Every row gives one point. The points of each table are mixes of a few directions, plus a little noise. How many directions does each table use, and how many do they share? Where both have some left over, give the other angles between the two spaces (their principal angles), to ten degrees, smallest first.
In the rows, zero is written as 100.

First, 5 rows:
[[96,103],
[101,99],
[83,113],
[171,47],
[49,138]]
Second (4 x 2):
[[154,59],
[51,137],
[75,119],
[120,85]]
Directions: first 1, second 1, shared 1

First:
[[121,79,75],
[99,107,99],
[124,150,48],
[61,88,160],
[94,24,133],
[101,151,84]]
Second, 7 rows:
[[79,40,149],
[90,151,99],
[130,143,43],
[62,88,159],
[124,120,58],
[123,57,79],
[92,99,112]]
Directions: first 2, second 2, shared 2

First (5 x 4):
[[135,96,66,48],
[104,143,59,120],
[82,67,147,106],
[74,104,124,140],
[105,90,103,87]]
Second (7 x 4):
[[70,71,101,5],
[88,87,103,65],
[109,113,89,115],
[118,121,86,138],
[112,116,82,113],
[115,117,90,135],
[88,73,149,130]]
Directions: first 2, second 2, shared 1; angles 40

First (7 x 4):
[[5,102,84,142],
[155,116,129,79],
[154,94,103,75],
[29,73,56,126],
[152,98,107,77],
[92,108,108,105],
[113,108,112,96]]
Second, 7 rows:
[[83,99,113,106],
[191,118,45,52],
[76,99,117,108],
[101,92,93,112],
[152,96,58,91],
[37,79,132,145],
[61,118,142,87]]
Directions: first 2, second 2, shared 0; angles 30, 50

First:
[[94,72,116,115,37,99],
[45,128,84,91,123,140],
[121,71,80,92,144,111],
[155,99,131,112,59,40],
[149,88,108,102,105,66],
[91,178,92,81,167,89],
[48,137,105,101,77,117],
[96,27,84,105,88,136]]
Second (7 x 6):
[[61,86,75,93,126,149],
[103,87,79,91,144,120],
[195,100,108,96,140,32],
[87,104,104,103,84,103],
[70,116,120,111,41,98],
[26,110,108,110,38,137],
[156,100,104,97,126,61]]
Directions: first 3, second 2, shared 2

First, 7 rows:
[[74,57,99,93,126,107,102,124],
[131,97,75,89,102,92,76,65],
[160,128,98,145,5,116,114,83],
[128,6,58,109,102,122,86,72],
[86,182,126,105,111,88,125,56],
[38,138,135,62,146,74,93,176],
[82,93,108,97,108,101,104,124]]
Second:
[[88,49,94,139,107,37,78,68],
[140,132,64,69,128,70,57,19],
[84,53,90,87,133,123,104,108],
[101,135,118,119,72,87,109,105],
[100,63,96,113,94,126,115,103],
[126,137,108,99,47,100,90,145],
[18,93,170,171,85,102,178,144],
[105,127,110,88,90,178,146,110],
[110,158,87,34,138,83,58,105],
[128,53,65,86,105,95,65,93]]
Directions: first 4, second 5, shared 4

First:
[[99,92,88,119,110,110,114,98,115],
[83,111,61,80,76,94,128,102,113],
[140,73,172,126,146,119,41,95,75],
[80,94,73,102,115,97,91,101,118],
[131,106,195,95,107,83,33,101,39],
[98,97,60,73,86,113,124,98,119],
[117,125,132,70,55,87,113,102,63],
[78,90,90,103,133,90,54,101,111],
[103,90,56,110,94,127,155,96,134],
[71,120,72,123,78,81,146,105,113]]
Second:
[[69,89,101,102,96,97,92,91,74],
[105,63,113,84,91,48,109,90,77],
[71,113,101,128,75,107,91,82,75],
[121,82,114,102,69,52,115,65,94],
[87,155,69,143,125,178,81,193,92],
[115,148,122,104,121,109,96,148,115],
[113,32,50,71,107,117,112,62,127],
[93,75,111,85,86,72,104,54,97],
[121,108,106,103,88,90,108,86,115],
[103,134,113,79,141,129,92,129,135]]
Directions: first 4, second 5, shared 1; angles 50, 70, 80

First, 11 rows:
[[102,130,50,157,115,106,130,54,128,121,88],
[88,113,111,38,92,84,75,87,115,64,153],
[91,84,113,97,100,117,111,138,80,93,79],
[119,66,143,84,87,84,67,125,73,114,94],
[79,105,125,131,109,94,113,103,90,95,102],
[108,88,110,73,92,96,83,111,94,97,105],
[151,62,93,106,86,102,77,116,83,149,55],
[108,119,66,58,94,97,87,70,130,86,131],
[81,104,114,126,108,102,117,107,91,95,95],
[109,109,59,88,99,116,109,92,117,100,93],
[63,120,115,143,117,100,131,96,97,85,105]]
Second (10 x 11):
[[101,97,102,99,98,100,102,98,102,103,101],
[108,76,118,90,80,103,123,83,116,135,109],
[109,72,122,88,77,104,128,81,120,140,110],
[101,98,102,99,98,100,102,99,101,102,100],
[102,93,106,97,94,101,107,96,105,110,102],
[109,73,121,88,77,104,128,81,120,139,111],
[78,165,49,128,155,91,35,145,52,5,75],
[88,137,70,116,131,94,63,126,73,46,86],
[99,103,98,101,102,99,98,101,98,96,99],
[106,85,112,93,87,102,116,90,111,123,106]]
Directions: first 4, second 1, shared 0; angles 70

First:
[[100,101,118,86,89,116,81,102,107,103,131,114],
[100,72,106,89,95,116,101,88,91,138,122,115],
[101,118,91,97,107,110,119,111,111,86,105,102],
[86,112,61,130,112,111,154,114,115,60,83,86],
[97,127,98,111,100,92,93,113,113,59,89,90],
[102,124,145,104,75,60,5,102,102,57,88,87],
[132,141,103,57,130,82,113,105,95,127,86,104],
[82,85,87,119,90,128,120,104,111,83,120,104],
[114,78,79,113,124,44,114,78,60,142,23,74],
[86,43,111,95,78,143,100,83,94,145,154,127]]
Second, 8 rows:
[[117,151,69,98,137,73,145,116,104,77,49,79],
[96,85,124,100,81,98,59,93,96,103,114,104],
[118,63,100,101,114,39,86,67,50,166,33,81],
[99,120,80,113,112,93,125,110,107,73,77,87],
[99,122,121,84,88,121,78,112,120,79,138,114],
[75,63,98,137,76,108,86,93,100,81,104,94],
[85,80,90,102,92,148,131,104,114,103,145,118],
[111,116,120,64,100,120,90,105,109,118,139,122]]
Directions: first 4, second 4, shared 4

First:
[[97,94,82,105,125,114,105,99,117,104,103,85,102,109],
[133,94,65,103,100,69,121,86,88,84,66,105,104,68],
[108,92,77,107,113,103,102,100,97,102,91,93,98,99],
[88,100,102,101,111,117,97,104,112,106,111,91,100,113],
[57,115,157,90,90,130,78,115,116,117,143,99,99,135],
[90,114,112,92,113,97,122,88,141,93,112,90,112,100],
[104,91,59,109,150,114,121,90,137,99,98,72,107,105],
[69,109,163,91,57,116,60,122,72,116,129,121,90,124],
[79,108,129,94,94,113,91,106,110,107,122,99,100,116],
[156,81,54,111,66,54,98,97,25,85,40,129,88,53],
[117,103,101,96,80,74,107,93,85,88,83,114,101,77]]
Second:
[[93,138,108,84,119,97,82,121,96,125,84,119,98,129],
[82,97,94,117,110,110,84,127,92,114,123,112,102,107],
[124,106,92,122,84,65,88,97,76,93,54,64,94,90],
[115,5,112,92,74,91,130,91,71,85,139,115,105,87],
[72,128,108,97,101,99,80,102,112,120,112,106,79,98],
[140,96,89,112,102,118,146,87,123,44,79,82,156,92],
[78,140,116,96,99,87,81,107,109,118,101,106,87,102],
[97,90,80,80,111,133,108,67,122,100,106,98,81,95]]
Directions: first 3, second 6, shared 1; angles 40, 40

First, 8 rows:
[[119,59,138,105,87,144,87,110,69,63,80,81,101,95,135,96,75,111],
[79,137,82,104,115,79,112,95,107,95,86,98,92,105,74,106,113,83],
[115,77,104,93,90,104,92,101,105,120,123,110,108,97,113,96,97,113],
[98,101,104,103,101,105,100,101,94,88,90,94,98,100,101,101,97,97],
[83,138,63,94,112,57,112,90,131,139,122,119,99,105,67,104,125,91],
[124,63,106,89,84,107,87,101,108,133,137,116,113,96,121,92,95,121],
[65,171,45,96,124,36,123,86,141,140,115,121,93,109,43,109,137,76],
[118,53,158,115,88,167,85,116,45,22,48,61,95,94,146,97,61,107]]
Second:
[[96,114,89,107,101,107,114,102,84,102,88,100,88,78,86,101,110,91],
[74,132,88,110,97,108,112,108,102,120,79,96,85,107,70,105,121,73],
[118,78,100,93,99,106,118,79,65,65,99,111,110,60,140,103,70,119],
[114,82,118,95,106,80,58,118,146,119,131,90,108,145,88,88,111,113],
[74,118,101,101,94,100,96,105,124,119,91,95,100,140,87,105,109,81],
[195,27,125,91,129,69,44,121,112,83,176,95,109,62,105,66,100,171],
[104,109,99,107,108,94,84,121,119,124,109,91,87,108,63,92,128,95],
[74,132,72,109,90,129,159,77,39,80,52,113,86,44,110,117,90,76],
[137,49,130,83,106,76,55,101,134,89,146,98,126,132,131,87,79,140],
[60,134,86,106,89,114,127,93,91,109,66,102,92,109,92,114,105,68],
[54,124,91,98,81,117,135,75,84,90,61,109,107,116,127,121,78,73]]
Directions: first 2, second 3, shared 0; angles 40, 60

First (9 x 18):
[[102,79,144,134,53,116,105,124,111,100,116,105,79,49,114,96,97,86],
[108,121,79,92,94,94,106,77,89,113,89,108,123,111,108,97,95,127],
[102,108,102,95,131,107,98,90,85,85,84,95,80,140,123,131,127,86],
[122,117,85,89,121,66,117,105,115,108,132,101,114,120,69,97,87,132],
[101,110,105,102,104,114,99,93,86,93,74,97,80,118,133,128,127,86],
[102,94,123,100,127,123,87,84,83,80,90,98,77,136,130,126,128,92],
[85,73,104,72,84,127,52,98,114,118,82,93,124,68,72,54,86,133],
[102,112,56,97,143,58,131,60,84,93,148,118,154,138,69,78,56,114],
[78,88,102,118,43,96,106,168,135,113,84,85,71,20,82,93,96,43]]
Second:
[[114,103,104,101,103,100,140,104,105,94,119,108,103,99,94,118,102,114],
[65,76,57,73,153,108,135,87,93,74,111,102,134,110,57,96,82,67],
[119,117,92,84,93,90,120,119,119,114,99,97,102,95,83,110,107,133],
[119,123,122,110,27,98,25,104,105,149,57,92,87,72,136,69,106,145],
[117,95,129,127,87,112,146,85,89,86,133,121,103,93,122,117,97,111],
[96,88,101,106,112,110,137,87,90,82,122,111,113,99,98,108,91,93],
[97,103,122,119,93,92,37,106,95,103,83,87,63,114,130,94,112,74],
[56,88,80,91,138,88,5,105,93,91,61,70,72,132,98,76,105,27],
[117,106,92,89,93,103,152,103,110,104,116,110,122,86,83,112,96,137]]
Directions: first 6, second 4, shared 3; angles 50

First, 10 rows:
[[84,101,121,167,98,74,98,59,110,65,162,133,79,107,71,135,100,107,79,126],
[97,114,58,54,54,94,111,123,119,81,60,64,100,140,101,136,87,95,94,76],
[77,129,129,83,85,98,104,63,64,88,100,120,135,110,144,47,56,105,86,87],
[97,94,74,103,121,90,108,131,120,125,53,82,73,60,108,114,195,80,135,86],
[122,91,103,128,137,122,69,101,134,84,96,97,107,93,64,37,108,80,129,150],
[125,61,95,117,142,159,93,113,119,135,77,89,116,85,29,120,112,120,127,91],
[75,100,121,107,89,84,127,80,60,123,122,124,96,87,123,151,104,127,76,58],
[135,64,77,88,132,106,94,161,111,148,98,78,64,65,94,118,150,90,121,111],
[79,140,101,52,47,62,109,93,74,71,103,100,105,131,171,76,54,89,69,90],
[107,104,122,102,96,111,87,77,90,80,131,113,122,123,95,65,36,108,82,122]]
Second:
[[110,94,98,109,118,114,95,124,118,108,89,93,93,85,93,90,124,91,117,109],
[54,128,133,95,79,48,129,47,36,117,113,139,109,75,188,98,117,105,72,67],
[90,96,80,120,88,64,102,82,108,80,122,102,70,110,75,151,122,100,92,104],
[77,105,96,130,106,103,106,73,106,67,106,106,89,115,46,126,99,123,111,70],
[131,94,106,119,136,130,67,131,143,93,89,91,105,86,86,25,112,70,131,159],
[138,82,91,68,87,72,78,112,94,118,129,92,96,104,135,79,79,72,73,164],
[82,103,79,103,72,72,119,90,100,94,102,98,82,111,95,171,120,107,85,77],
[79,146,125,112,82,130,101,91,130,66,47,105,150,111,131,34,91,78,111,108],
[137,53,92,44,131,169,103,151,65,158,103,74,105,102,54,127,37,153,108,43]]
Directions: first 6, second 6, shared 4; angles 30, 40

First (11 x 24):
[[129,137,121,104,103,79,104,74,126,89,54,125,136,77,119,119,106,99,109,84,117,62,86,87],
[147,147,132,111,80,79,56,68,133,108,24,115,179,78,136,124,111,102,80,58,58,70,75,99],
[152,139,107,109,91,58,86,73,121,79,38,123,146,70,103,124,115,92,84,86,64,59,83,101],
[57,61,75,92,126,82,195,111,73,72,158,102,22,95,62,97,82,114,141,132,180,126,129,118],
[63,64,73,161,142,79,131,140,79,124,126,113,12,74,120,109,71,97,146,107,139,108,108,114],
[54,59,106,71,73,179,49,127,78,145,162,45,102,165,99,61,97,112,71,97,65,172,112,104],
[73,86,101,65,107,111,160,93,91,76,142,96,76,113,71,88,96,113,121,119,166,118,117,98],
[106,116,107,94,112,88,130,87,111,80,91,118,99,86,98,107,102,98,120,103,141,75,99,88],
[139,114,86,118,91,62,74,93,101,89,63,106,119,78,94,115,108,90,73,97,35,82,92,115],
[92,88,105,98,82,120,68,106,92,123,108,77,115,119,106,92,99,108,79,88,62,132,102,112],
[92,88,93,77,94,163,47,128,93,111,133,80,92,144,92,65,112,76,78,125,73,95,97,67]]
Second, 8 rows:
[[106,126,119,94,123,78,66,124,154,128,65,137,77,93,107,77,139,93,112,80,115,76,114,91],
[81,88,86,65,99,123,146,99,85,59,152,104,70,126,55,73,100,108,90,129,148,118,114,115],
[114,90,82,152,99,70,135,103,34,40,71,107,122,49,130,165,25,92,116,101,66,90,42,127],
[92,100,116,87,102,99,64,113,125,139,89,89,103,111,109,88,122,99,108,86,80,108,115,84],
[108,118,105,92,102,107,81,85,143,130,104,109,93,114,90,73,143,103,87,97,125,88,127,88],
[80,103,131,60,108,105,44,133,152,160,89,92,87,127,101,63,147,100,113,80,86,114,132,75],
[68,59,89,65,73,142,126,93,52,86,160,44,111,138,75,95,79,112,89,126,86,152,109,100],
[149,116,71,187,93,74,135,49,58,57,70,118,139,42,134,166,46,94,88,103,91,55,49,120]]
Directions: first 5, second 4, shared 1; angles 30, 60, 70

First:
[[136,147,79,119,88,56,85,129,104,75,115,89,123,66,106,100,102,94,93,110,94,112,83,79,68,86,94,77,125,87,89,114],
[143,112,94,111,114,78,96,66,101,88,120,51,100,51,102,100,95,127,99,112,66,89,95,78,121,72,116,80,105,109,125,83],
[120,126,87,113,89,80,91,118,103,88,106,104,114,88,101,98,105,93,95,104,98,106,97,91,86,88,95,88,114,87,90,107],
[111,100,93,110,89,114,88,82,101,102,94,116,102,108,86,90,116,103,102,107,91,74,131,115,129,75,97,97,95,88,97,87],
[42,50,128,69,117,138,125,97,96,127,84,112,73,143,105,108,86,97,105,81,125,112,93,115,102,144,103,132,77,120,106,102],
[56,69,122,71,121,106,117,107,95,112,96,84,84,108,115,113,76,98,104,92,118,120,70,100,78,148,103,119,91,130,109,111],
[146,126,88,115,106,69,95,87,102,83,120,64,107,54,105,100,98,119,96,108,73,99,92,75,104,74,112,76,112,99,114,94],
[109,93,97,111,89,134,104,76,105,110,92,130,90,130,84,89,121,108,98,92,92,79,141,114,145,69,105,101,86,77,99,80],
[38,55,120,64,115,114,93,106,89,116,81,95,97,111,106,108,81,85,114,111,128,94,80,128,79,158,86,132,87,138,101,111],
[89,128,97,102,90,77,113,158,105,92,105,116,108,111,115,109,90,79,89,82,125,146,68,81,45,123,92,100,119,89,78,133],
[113,95,92,114,82,132,91,76,102,107,89,138,99,130,78,85,127,101,102,102,92,67,149,123,144,64,97,99,88,75,93,79]]
Second (8 x 32):
[[99,119,83,86,91,77,60,107,97,82,94,55,121,66,93,91,99,103,116,133,85,90,104,134,104,93,98,96,118,113,107,108],
[122,107,97,124,99,109,112,72,114,93,119,117,87,118,97,106,102,104,97,64,91,97,112,68,114,83,107,83,93,75,86,85],
[114,135,63,57,82,36,10,133,79,40,91,5,133,26,93,91,91,94,146,183,78,85,91,171,83,99,84,94,159,121,111,117],
[107,78,116,102,109,113,126,102,92,103,106,133,78,126,107,112,98,89,95,85,115,107,88,76,85,114,93,104,95,90,94,91],
[91,117,104,118,98,105,133,118,115,122,102,122,105,115,107,98,103,105,74,71,107,129,95,75,92,95,111,99,88,92,96,114],
[98,71,114,98,110,120,114,86,94,109,100,122,84,118,101,106,100,96,100,93,108,90,101,93,103,111,96,107,87,100,100,86],
[79,85,111,110,106,128,119,79,109,132,92,120,99,114,96,94,105,110,85,83,102,92,114,96,123,97,110,108,70,108,105,96],
[91,88,112,104,106,114,125,105,100,118,96,124,93,117,106,103,101,98,87,87,112,109,95,86,94,108,102,107,88,100,101,101]]
Directions: first 4, second 4, shared 1; angles 30, 30, 90

First, 8 rows:
[[61,86,71,107,83,58,117,121,90,83,91,115,72,100,78,91,116,142,117,125,71,107,80,139,90,132,127,65,147,82,114,93],
[74,91,82,105,89,74,111,114,94,88,94,111,81,101,86,94,110,127,112,116,81,103,86,126,94,121,117,78,130,88,109,96],
[69,88,76,106,86,66,113,118,91,84,90,114,76,100,81,92,114,135,114,121,77,105,82,133,93,126,123,72,138,85,111,95],
[119,108,114,96,109,121,91,90,106,110,105,92,114,100,111,104,92,78,91,86,115,97,110,79,105,84,86,117,76,108,93,104],
[140,117,132,93,117,144,81,77,111,119,111,84,131,99,123,110,82,54,82,73,131,93,123,58,110,66,70,136,50,119,85,107],
[124,108,117,96,110,124,89,88,106,110,106,91,116,100,113,105,90,75,90,85,116,96,113,76,106,82,83,120,72,111,92,105],
[136,114,127,95,115,139,84,81,110,116,110,85,127,100,121,109,85,60,83,75,127,94,120,63,109,71,74,131,57,117,87,106],
[75,91,81,104,89,74,110,114,93,89,93,111,82,101,86,94,111,128,111,116,82,104,87,125,94,120,118,78,130,88,109,96]]
Second:
[[82,82,74,85,111,89,105,111,101,127,59,106,113,134,77,121,88,144,124,105,88,116,85,133,116,98,128,71,88,62,100,88],
[97,96,100,112,105,93,99,97,97,96,102,103,92,80,99,89,112,107,99,105,106,104,94,97,93,109,121,80,114,96,100,97],
[90,101,101,95,106,94,101,103,97,101,94,110,101,104,93,104,100,112,102,104,91,101,99,107,93,110,112,91,102,85,98,101],
[100,122,126,90,98,107,99,100,95,82,122,110,99,98,107,101,98,76,84,98,86,82,118,88,77,112,74,130,100,108,96,117],
[121,98,98,115,88,109,97,92,106,96,116,80,95,83,116,87,105,76,94,94,121,99,100,83,113,83,82,114,100,132,105,97],
[147,85,97,173,79,106,90,70,109,78,149,57,65,5,142,36,143,54,81,96,172,107,87,46,116,77,105,85,138,176,111,83],
[74,106,106,83,116,88,103,108,90,99,85,127,103,113,82,112,97,127,104,108,73,99,101,118,78,127,124,83,104,61,93,106],
[103,92,82,80,95,108,103,109,109,124,77,89,118,145,93,125,77,107,116,93,94,105,98,119,128,76,78,118,71,96,103,95],
[87,119,116,67,103,106,103,110,96,98,96,117,113,136,92,125,81,97,97,98,68,86,117,111,86,109,74,130,82,83,94,117]]
Directions: first 1, second 3, shared 0; angles 40

First (9 x 32):
[[96,96,108,97,107,101,106,116,98,100,94,106,97,95,101,97,95,97,104,92,106,103,104,91,104,95,96,107,102,100,102,96],
[87,99,147,61,124,119,98,116,102,77,91,95,110,116,98,86,94,112,90,22,100,131,120,70,98,84,110,95,86,106,111,91],
[86,91,132,83,121,109,112,144,96,97,84,113,97,91,102,90,86,95,106,56,112,118,113,74,109,83,95,114,102,99,109,89],
[87,97,150,62,127,121,102,127,100,79,88,98,108,112,99,85,91,109,92,20,104,132,121,66,101,80,106,99,89,105,113,90],
[109,93,49,149,78,75,114,109,94,134,103,121,81,67,104,115,98,77,123,192,110,64,80,126,110,113,81,121,124,91,89,104],
[123,113,41,136,63,81,84,35,106,112,123,85,101,107,98,118,121,101,95,187,84,65,75,147,89,129,104,83,101,98,84,117],
[102,107,109,84,100,109,86,73,106,85,107,83,111,120,97,98,108,114,86,76,89,109,103,101,90,103,113,83,86,105,102,104],
[123,112,35,141,61,78,85,35,105,115,124,88,99,103,98,120,120,100,97,195,84,63,73,149,90,130,102,86,103,98,83,117],
[86,91,128,87,120,107,113,144,95,98,85,113,95,90,103,91,87,94,108,62,113,115,112,76,109,84,93,115,104,100,108,89]]
Second, 8 rows:
[[87,87,111,91,97,83,109,86,91,102,110,80,86,98,96,97,100,107,81,77,101,108,80,98,116,100,101,95,93,89,102,106],
[98,77,58,123,82,141,84,58,106,102,130,87,90,111,39,103,87,61,54,114,104,100,92,118,101,104,124,87,93,79,106,114],
[145,117,114,60,106,130,70,66,124,47,102,39,150,139,102,97,122,123,139,33,82,113,138,69,75,76,101,48,51,123,83,89],
[117,103,123,65,104,98,92,74,106,69,105,49,121,120,107,96,115,125,115,39,89,115,108,77,98,85,97,66,66,108,90,96],
[89,112,114,107,110,72,117,144,91,119,78,140,92,79,136,101,98,110,119,128,104,92,98,103,102,107,86,130,126,108,103,94],
[90,89,73,126,91,116,98,97,99,116,109,120,86,94,74,103,88,73,75,135,107,93,93,118,102,109,110,112,114,88,107,108],
[97,124,103,119,113,86,111,162,98,122,67,167,101,77,141,104,97,102,135,158,105,82,114,107,89,110,84,141,138,116,102,89],
[76,91,104,110,99,75,118,113,86,122,100,118,75,82,105,100,92,99,82,116,108,98,77,110,117,109,97,120,118,89,107,105]]
Directions: first 2, second 3, shared 0; angles 30, 60

First, 11 rows:
[[151,114,122,85,165,136,76,146,62,82,112,127,91,109,52,107,72,68,166,72,195,68,51,96,151,145,139,55,122,143,104,124],
[85,96,94,105,80,89,107,87,111,104,96,92,102,97,114,97,110,110,81,109,71,110,115,101,85,86,88,113,93,87,99,93],
[113,103,106,96,118,110,94,112,90,96,103,108,98,101,88,101,92,92,117,93,125,91,87,99,114,112,110,88,106,111,101,107],
[117,104,108,95,121,112,92,115,87,95,104,109,97,103,83,103,90,90,122,90,132,90,83,99,117,115,114,85,107,114,102,108],
[102,100,101,99,104,102,99,102,97,99,100,101,100,101,97,101,100,98,103,98,105,98,97,100,103,103,102,98,101,102,100,101],
[131,108,112,90,139,122,86,127,78,89,108,117,95,104,72,104,83,82,139,83,157,81,70,97,131,127,125,74,113,125,102,114],
[95,98,98,101,92,96,103,95,104,101,98,97,101,99,106,99,103,103,93,103,90,104,105,101,95,95,96,105,97,96,100,97],
[90,97,96,103,87,92,105,91,108,104,98,94,102,98,110,99,106,106,87,105,81,107,111,101,89,91,92,109,96,91,99,95],
[81,95,92,106,75,86,109,83,114,106,94,90,104,96,118,97,111,112,75,110,63,113,119,102,80,83,84,117,91,84,99,91],
[78,94,91,106,74,84,109,81,116,108,94,89,104,96,120,97,112,114,73,112,61,113,120,101,79,81,84,118,91,83,99,89],
[57,88,82,114,46,70,120,62,130,115,90,77,108,93,140,94,123,127,46,124,21,126,140,103,57,63,68,138,80,65,97,80]]
Second:
[[118,93,98,99,104,96,112,101,109,107,103,100,97,98,97,106,87,103,93,94,104,98,110,111,100,101,94,94,101,99,100,92],
[44,125,105,107,92,112,62,103,66,73,90,111,109,110,105,80,142,92,129,119,98,99,59,65,98,102,120,121,97,106,97,127],
[127,90,104,96,74,108,107,74,115,134,114,78,94,107,105,98,87,103,78,119,87,108,126,113,92,101,107,89,103,102,103,88],
[143,98,115,91,67,133,90,68,103,146,125,74,86,121,95,93,84,94,92,132,104,105,115,107,100,116,135,76,113,118,104,97],
[137,103,113,90,112,126,91,106,91,114,114,100,92,110,82,100,82,87,117,99,135,90,92,104,117,122,125,74,113,122,104,103],
[97,82,82,105,104,65,135,104,129,97,88,101,104,80,112,113,91,117,69,79,74,106,130,118,85,79,58,112,88,74,99,79],
[131,78,84,95,159,65,143,143,124,76,90,123,101,72,85,129,65,105,97,39,125,89,112,127,116,95,57,89,95,88,102,81],
[97,111,108,100,108,112,83,107,83,93,101,107,99,106,92,95,104,91,120,101,119,94,79,91,109,111,116,96,106,112,100,112],
[37,111,93,114,49,92,84,68,98,101,89,86,109,107,133,80,144,113,80,138,43,119,104,80,70,77,96,139,88,82,96,104],
[70,110,95,105,131,89,92,129,83,62,85,124,107,92,95,103,115,97,125,80,117,91,71,86,110,99,91,111,96,97,98,113]]
Directions: first 1, second 3, shared 1

First, 11 rows:
[[99,100,89,93,96,101,103,112,97,89,97,104,91,97,112,99,109,92,96,88,103,95,115,85,98,99,101,107,96,99,101,108],
[102,99,119,112,106,98,96,80,105,120,105,92,115,105,78,103,83,114,108,121,95,110,75,126,104,101,98,87,106,101,99,86],
[99,101,89,93,96,101,102,111,97,89,97,104,92,97,112,99,109,92,96,88,103,95,114,85,97,100,101,108,96,100,101,108],
[97,102,72,81,90,104,107,131,91,70,92,112,77,91,134,96,125,79,88,67,107,86,139,60,93,98,103,120,91,98,102,121],
[96,102,66,78,88,104,108,137,90,64,91,114,72,90,140,95,130,75,86,61,108,83,146,53,92,98,103,124,89,98,103,126],
[104,98,131,120,111,96,92,66,109,133,109,87,125,110,63,104,72,123,113,136,92,115,57,144,107,102,97,78,110,102,97,76],
[108,95,168,144,123,92,84,26,120,171,119,72,155,121,20,110,40,150,128,178,83,134,8,195,116,105,93,52,122,104,95,49],
[96,102,69,79,89,104,108,135,91,67,91,113,74,90,137,96,128,77,87,64,108,85,142,55,93,98,103,123,89,98,103,124],
[102,99,116,111,105,98,96,83,105,117,104,94,113,105,81,102,86,112,107,118,96,107,79,123,104,101,98,88,105,101,99,88],
[102,99,111,108,104,99,98,88,103,111,103,95,109,103,87,102,90,108,105,113,97,105,85,115,102,101,99,92,104,101,99,91],
[97,102,70,81,90,104,107,133,91,69,92,112,76,91,135,96,126,78,88,66,107,85,140,58,93,98,103,122,90,98,103,123]]
Second, 11 rows:
[[69,108,65,93,88,85,97,119,112,98,146,115,124,140,108,93,96,128,131,87,99,125,93,122,117,85,44,154,86,83,123,138],
[65,117,86,95,73,78,86,107,92,107,109,99,119,97,88,120,95,119,140,67,86,95,87,113,111,81,63,147,59,103,121,102],
[62,100,62,88,75,89,84,98,104,104,126,108,148,114,87,108,106,93,143,88,90,110,91,126,111,96,46,143,91,77,110,108],
[114,89,81,106,87,114,115,87,86,113,66,109,91,103,105,96,92,82,83,126,107,88,83,90,114,94,119,63,101,122,68,89],
[134,94,88,117,112,106,103,106,117,103,76,99,78,104,116,95,66,119,43,111,111,77,109,92,109,100,127,63,99,124,57,96],
[63,118,105,88,95,89,96,110,89,96,144,106,113,111,95,99,127,112,162,74,92,132,95,108,97,92,58,162,85,80,157,125],
[123,97,105,108,130,126,97,91,103,104,89,102,88,82,100,85,112,80,89,115,106,95,129,84,85,128,129,66,127,99,92,85],
[128,112,80,124,121,117,105,107,99,120,71,114,66,98,118,81,75,125,77,101,112,77,116,74,114,95,131,73,79,138,76,98],
[122,84,154,94,109,94,113,98,103,78,92,78,80,91,101,109,102,92,57,115,101,104,94,98,82,106,133,72,127,91,96,92],
[110,93,119,97,110,95,76,95,123,88,96,79,117,74,84,120,95,90,75,91,89,82,126,111,82,125,111,88,117,81,85,76],
[113,85,155,88,102,108,127,82,70,91,83,90,74,89,99,98,133,63,94,128,103,118,76,82,83,101,137,67,127,99,116,89]]
Directions: first 1, second 6, shared 0; angles 70
